Each row is a point. The window is the flat piece filled in between its corners: a triangle in 3 columns, a solid with four corners in 4, and so on. A path goes straight from each point to the next, and from the last back to the first. After which points does the path pass through the window?
In the rows, 128 means zero.

Window (3 x 3):
[[112  71  64]
 [161 188 158]
 [109 167 113]]
Path:
(1): [148 101  67]
(2): [158 165 108]
(3): [114 153 174]
(4): [120 143 192]
(5): [183 218 107]
(6): [143 177  63]
(7): [ 78 134 156]
(8): [146 169 191]
(9): [169 198  99]
(10): [113 131  38]
(11): [ 71  52 101]
(12): [125 184 157]
(13): [149 209  84]
(14): [123 131  79]
(15): [ 78 121 145]
(16): [105  93 152]
Through the window after points: 2, 4, 6, 8, 14

Window (4 x 4):
[[ 79  89 143 127]
 [202 108  99 163]
 [159 175 142 105]
 [ 91  75  48 219]]
Path:
(1): [208  91  61 119]
(2): [159  99  89 129]
(3): [141 102 128 176]
(4): [152 124 149 197]
(5): [106 135  93 124]
(6): [155 102  61 121]
(7): [177 124 114 202]
(8): [209 157 126 193]
Through the window after points: 2

Window (8 x 8):
[[ 91 160 187 150 153 179   7 181]
 [134 132 221 160 131  97 172  75]
 [131 114 115  94 141  79  93 132]
 [169 138 179 113 132 158 155  68]
 [109 172 126  89 160 106 112 170]
 [100 145 113 159 166 170 140 122]
 [144 149 100 151  99  87 187 151]
 [130  83 189  76 117 148 187  76]]
Path:
(1): [116 163 152 138 127 129 119 113]
(2): [ 83 176 200 154  77 112 154  52]
(3): [152 120 193 147 150 105 164 105]
(4): [143 113 141 117 157 117 155 148]
(5): [106 147 138 130 107 123 121  80]
(6): [124 145 148 133 109 117 146  94]
(7): [190 106 182 118 160 132 208 146]
(8): [137  95 148 122 188 131 196 156]
(9): [131 133 117 107 112 107 156  80]
(10): [106 171 148 119 106 153 139  80]
(11): [153  97 125 104 172 154 139 152]
(12): [152 122 183 148 169 101 114 143]
Through the window after points: 2, 4, 6

Window, 9 rows:
[[139  82  66 167  63 110 152 104 172]
 [139 105 105  91  68  89 223  98 193]
 [ 90  56  93 178 150 235 178 130 127]
 [141 179 123 107 205 172  45 157 151]
 [109 164 135  86 134  69 152 181  26]
 [ 93 166  42 104 105 120 156 111 120]
 [132 174 152 140 212  83 107  72  94]
 [112 122 162 134  50 219 135 129 122]
 [126  13  75 117 102 176 151  48 180]]
Path:
(1): [176 100  52 156 127 154 182  90 102]
(2): [202 113 133 114 123 234 182  60 125]
(3): [ 66 109 101 132  74 141 127 136 139]
(4): [ 63 113 100 132 123 109 100  96 162]
(5): [175 138  98 124 138 152 187  82 121]
(6): [175 131  68 101  93 120 180  92 157]
(7): [ 61  85 162 137 106 112 150 146 176]
(8): [ 55 146 133 106 164  90 112 130 173]
Through the window after points: 2, 6

Window (11 x 11):
[[158 195 110 135 133  89  98 161 168  54 161]
 [103 181  93 105 114 140  81  62 124  94  60]
 [ 78 122 154 137 147 156 129 144 127 137 165]
 [198  65 163 175 103 110 115 119 107 158  89]
 [128 168  93 123 136 114 125 143  90 144 116]
 [228 127 191 133 101 114 144 136  65 106 130]
 [117 100  78 137 190  46 128 169 143  63  43]
 [113  65 100 141  92  67 158 125  40 128 157]
 [193 154 127 166 131  92 100  82   7 102 124]
 [ 62 127 106 153  94 148 113 155  91 118 113]
 [ 67 134 107 193 143 152 180 100 126 139  78]]
Path:
(1): [137  94  71 139 134 129 130 132  81 144 121]
(2): [100 130 183 156  87  45 169 120  72  85 135]
(3): [117 159 130 152 126  84 114 140 146  94 133]
(4): [166 172 103 129 141 133 112 151 128  75 153]
(5): [212 113 126 132 136 170 156 153  53 114 172]
(6): [162 135 184 141 101  89 126 124  98 110 105]
(7): [ 99 168 152 153 137  88 116 125  99 132 116]
(8): [139 107  81 117 105 160 146 110  96  83 118]
(9): [193  87  96 140 106 129 160 113  41  78 148]
(10): [ 48 142 134 143 118  50 109 146 111 171 114]
(11): [107 143 131 135 126 101 123 121  99 117 101]
(12): [184 123  78 134 152 179  90 135 172  95 134]
Through the window after points: 1, 3, 5, 9, 11
